Each row is a point. The points of each table are mixes of a few directions, plus a little noise. How many directions does each table use, and how many do they share? Where both have some left over, give the other angles between the two spaces (their principal angles), to ten degrees, smallest first.

First:
0: -0.035 -0.229 -0.238
1:  0.082  0.154 -0.140
2: -0.002  0.089  0.168
3:  0.023  0.203  0.287
4:  0.017  0.144  0.194
5: -0.073 -0.342 -0.281
Second:
0:  0.115  0.336  0.018
1:  0.061  0.179  0.009
2: -0.018 -0.052 -0.003
3: -0.178 -0.527 -0.029
4:  0.020  0.063  0.003
Directions: first 2, second 1, shared 1

First:
0: -0.041 -0.413 -0.024  0.368 -0.335 -0.086
1: -0.017 -0.174 -0.012  0.150 -0.139 -0.036
2: -0.002 -0.018 -0.001  0.016 -0.014 -0.002
3:  0.006  0.086  0.004 -0.070  0.063  0.020
4: -0.011 -0.101 -0.007  0.091 -0.082 -0.020
5: -0.019 -0.195 -0.015  0.167 -0.156 -0.040
6:  0.060  0.647  0.036 -0.561  0.517  0.134
7: -0.003 -0.002 -0.002  0.000 -0.003  0.003
8:  0.017  0.174  0.010 -0.149  0.139  0.037
Second:
0:  0.046  0.213  0.258  0.360 -0.260 -0.041
1:  0.098  0.085 -0.443 -0.153  0.117 -0.223
2: -0.052  0.129 -0.265 -0.342  0.139  0.196
3: -0.135  0.111  0.249  0.075 -0.119  0.216
4:  0.131 -0.045 -0.064 -0.192  0.119  0.127
5:  0.147 -0.426  0.113  0.129  0.087 -0.251
6: -0.085  0.075  0.147  0.124 -0.110  0.043
7: -0.149 -0.149 -0.006 -0.003  0.036 -0.066
Directions: first 1, second 4, shared 0; angles 40

First:
0: -0.415  0.185 -0.658  0.052  0.104  0.367  0.279  0.129  0.008 -0.132  0.111
1:  0.017 -0.010  0.026 -0.003 -0.004 -0.008 -0.023 -0.012 -0.002  0.004 -0.008
2: -0.374  0.163 -0.589  0.047  0.100  0.328  0.249  0.113  0.009 -0.122  0.104
3:  0.326 -0.149  0.526 -0.042 -0.088 -0.306 -0.226 -0.103 -0.014  0.101 -0.100
4: -0.008  0.002 -0.012  0.001 -0.011  0.007  0.002 -0.006 -0.006  0.000  0.002
5:  0.328 -0.141  0.520 -0.041 -0.078 -0.292 -0.221 -0.103 -0.012  0.102 -0.089
6:  0.182 -0.088  0.293 -0.022 -0.049 -0.164 -0.124 -0.057 -0.003  0.059 -0.049
7:  0.058 -0.019  0.077 -0.004 -0.008 -0.043 -0.043 -0.012 -0.002  0.012 -0.010
8: -0.274  0.120 -0.422  0.025  0.074  0.241  0.178  0.083  0.002 -0.095  0.074
9:  0.157 -0.066  0.242 -0.019 -0.032 -0.131 -0.103 -0.049 -0.003  0.048 -0.040
Second, 8 rows:
0: -0.355 -0.104 -0.150 -0.053 -0.018  0.292  0.197  0.168 -0.168  0.060  0.126
1: -0.024  0.027  0.260  0.109 -0.126  0.074  0.024  0.101 -0.086 -0.054  0.100
2: -0.145 -0.145 -0.411 -0.326  0.213  0.121 -0.066  0.227  0.109  0.112 -0.138
3: -0.168  0.003 -0.084 -0.066  0.123  0.115  0.009 -0.030  0.076 -0.266 -0.043
4: -0.241 -0.299  0.174 -0.164  0.048  0.001  0.102 -0.267 -0.147 -0.090 -0.016
5:  0.551  0.231 -0.046  0.192  0.082 -0.152 -0.364  0.257  0.134  0.308 -0.016
6:  0.097  0.128  0.257  0.109 -0.329 -0.166  0.130 -0.105  0.052 -0.072 -0.015
7:  0.299  0.138  0.025  0.215  0.010 -0.293 -0.047 -0.393  0.034  0.034 -0.005
Directions: first 1, second 6, shared 1
